Rows are points. The last column is the point's height on a tilted bowl or saddle (a function of degree 2), plus a little noise. Count its main directions that bend up, bend down and stay straight.
In the rows, zero is written as 128.

Points (11 x 3):
[[166 162 168]
 [ 92 141 130]
 [ 44  59 219]
 [106  78 123]
 [182  87 189]
 [158  66 172]
 [146 148 130]
 [120 178 168]
 [ 89 116 116]
 [118 143 118]
 [ 91 118 116]]
Directions: 2 up, 0 down, 0 straight

Points:
[[179 169  36 233]
 [ 64 109 156 152]
 [104  77 192 131]
 [126 105  13 110]
 [116 105  97 107]
 [152  92 145  92]
 [110 131  74 105]
 [133 135 102 115]
 [108 207  77  76]
 [127 161 156  83]
 [ 83 152 129  99]
 [186 151 156  92]
 [ 82 139 126 106]
 [156 113 167  81]
 [ 77 126 171 134]
 [120 141 170  90]]
Directions: 1 up, 2 down, 0 straight

Points, 25 rows:
[[ 63 161 172 107 175]
 [ 90 144 168  70 188]
 [107 105 129  87 149]
 [112  59 116  76 154]
 [169  66 199 118 157]
 [100  64 151 116 147]
 [ 75  46 124  89 186]
 [ 72  94  65  70 199]
 [138 176 112 118 165]
 [206 213 179 156 223]
 [151 140 179 105 154]
 [147 137 102 141 128]
 [153  63 115  83 122]
 [123 121 106 192 107]
 [112 184 175 105 187]
 [167 174 184  51 204]
 [117 109 108  95 141]
 [156 119 208 167 129]
 [190 156 151 158 141]
 [ 94  78 127 179 109]
 [ 84  95 144  78 169]
 [106 161 163 153 130]
 [168 135 121 139 124]
 [160 112 159  97 134]
 [106 129 173 124 138]]
Directions: 3 up, 1 down, 0 straight

Points (46 x 7):
[[144  96 164 122 213 125  93]
 [123 192 133 131 205 121 104]
 [129  78  43 136 148 108  94]
 [110 104 189 143 128  91  88]
 [153 117 142 111 115  19  78]
 [103 135 193 180  76 190  54]
 [171  92 188 119  80 152  79]
 [ 75 167 158 133 138 141 107]
 [125 123 106 160  95 172 107]
 [ 95  87  55 116 148 116 102]
 [128 111  51 108 130  83  98]
 [177  96  98 156 121 170 103]
 [178 165 103 107 141 138  96]
 [101 129 160  95 186 142 121]
 [163 117 168 132 205 118  96]
 [118 157 189 148  96  98  71]
 [187 184 120  85 202 118  78]
 [101 164 150 186  65 163  55]
 [199 207 133 131 132 112  62]
 [125 144  91  72  49  99  78]
 [137  81 104  68 119 154 121]
 [ 56 150  80  88 131 192 134]
 [146 120 137 108 150  44  95]
 [171 177  94  91  91  69  73]
 [ 70 159 172 105 220 169 124]
 [ 60  11 148 120 109 154  64]
 [ 80 148 100 164 137 135 102]
 [137  90 145 158  88 126  95]
 [116 155 180 185 158 165  84]
 [171 135 179 165 110  81  82]
 [ 88  41  96  82 104 141 104]
 [112 157 134 222 171 158  74]
 [126 116 226  71 138 166  87]
 [144  50  82  80 158 138  98]
 [155 131 184  85 151 164  97]
 [173 108 163 158  58 118  75]
 [168 124 150 117 111 150 102]
 [ 59 210 145 189 178 151  83]
 [140 107 117 104 169 117 113]
 [129 170 193 139 114 101  80]
 [ 49 101  76  68 122 157 124]
 [170 116 139 197 119 151  82]
 [165  99 120 116 195 169  90]
 [135 157 114 155 171 146 104]
 [180 140 124 108 150 130 104]
 [ 73  92  97 128  51 145  95]]
Directions: 0 up, 4 down, 2 straight

Points, 76 rows:
[[130 153 106 134 138  98 125 161 115]
 [121 177 104 152  58 142  85 199  72]
 [ 78  51 165 112 149 107 140 143  71]
 [ 83 110 193 169 101 165 101 169  97]
 [123 120 215  80 157  73 146 163  51]
 [170 164  47 132 109 130 158 145 117]
 [123 155 184 125 142 147 185  51  86]
 [122 155 131 145 116 158 140 128 124]
 [165  47 131 156 120 103 150 178  61]
 [117 143 185 151 140 140 105 117 118]
 [117  55  94  69 120 119 188  68  80]
 [134 156 112  89  95 145 106 119 124]
 [166  46 144  96 112 112 143  77  77]
 [ 97 178 115 126 122 188 118 141 111]
 [113 127 129 134  91 149 150 110 124]
 [ 35 165 127 145 149  60 122  78  91]
 [179 132 167 117 131  85 129 152  91]
 [163 111 160  66 105 150 154 115  93]
 [120 125 113 101 115 180  81 111 119]
 [ 93  92 135 136 111 147 139 131 115]
 [165 109  64  94 111 165 131 181  93]
 [112  85 115 160 122 152  50 124  99]
 [118 118 128 138 123 150 150 137 121]
 [101  86  78 138  98 116 150 201  73]
 [106  32 144 105 134 137 140  96  79]
 [107 157 197 106 147  81 122  92  91]
 [ 88  78 138  61  87 165 131 155  73]
 [112 171 123 205 122 169 152 133 100]
 [142 167 135 145 102 149 161 146 110]
 [125 121 150 125 138 187  98  53 111]
 [111 133  80 161 143 115 126 196  89]
 [154 110 119 134  73 116 201 140  88]
 [205  93 101 145 130 119 130 135  98]
 [185  89 132  93 193 128 130 139  81]
 [161 123 100  77 140 150  87 107 116]
 [167  91 106 145 143 113  42 112  93]
 [149 146 174 111 124 112 135 125 109]
 [204  67  11 136 101 178  96 119  71]
 [128  94 132 187 123 182 109 112 113]
 [167 139 177 122 230 151 126 160  69]
 [160 147 182 163 111 108 152 104  99]
 [101 249 148  86  78 142  61 196  23]
 [ 90  97 133 154 118  72 123  98 108]
 [ 82 108 119  96 148 151  87 102 110]
 [127  90  96 167 141 141 238  69  68]
 [200 166  94 147  67 152 100 121 103]
 [112 145 167 153 104 110  77  90 109]
 [158 184 130  79 206 137 134  52  77]
 [140  83 125 143 167  84 129 141  98]
 [129 136 126 100  92 138 178 142 106]
 [130  89 117 151 137 156  88 116 116]
 [159  78 185  54 200  82 113  80  41]
 [100 143 169  47 125  85 124 130  79]
 [118 185 159 200 131 134 122 148  96]
 [139 151  79  69 127 117 136 114 128]
 [169  91  70 153  75 104 103 181  82]
 [188 106  82 127  94 154 108 101 115]
 [224 146 158 136 140 189 145 166  78]
 [126 129 117  88 146 170 126 114 118]
 [ 88  74  89 107 119  98 172 123 103]
 [151 175 104 183 120 131  57 144  95]
 [ 85  85  73 190  83 111 149 117  98]
 [157 107 141 140 109 155 116 175 104]
 [118  50 134 114 142  98  94 172  69]
 [ 69  75 201 151  27 154 128 119  67]
 [165 143  70 112 112  92  94 158 116]
 [104 189 114  93 173 131  57 163  81]
 [ 99 143  28  94 125 113 149 127 130]
 [143  66 119  95 135 109 150  75  99]
 [ 96 128  94  80  66 108 148 192  76]
 [ 68 157 132  98 104 154 124 138 107]
 [115 191 101 151 127  70 105 195  78]
 [150  87 143 211 196 102 190 118  56]
 [167 133 125 123 113 132 118 119 125]
 [152 130  95 133 187 175 102 117 108]
 [177 112 133 133 147 167  90 186  92]]
Directions: 0 up, 7 down, 1 straight
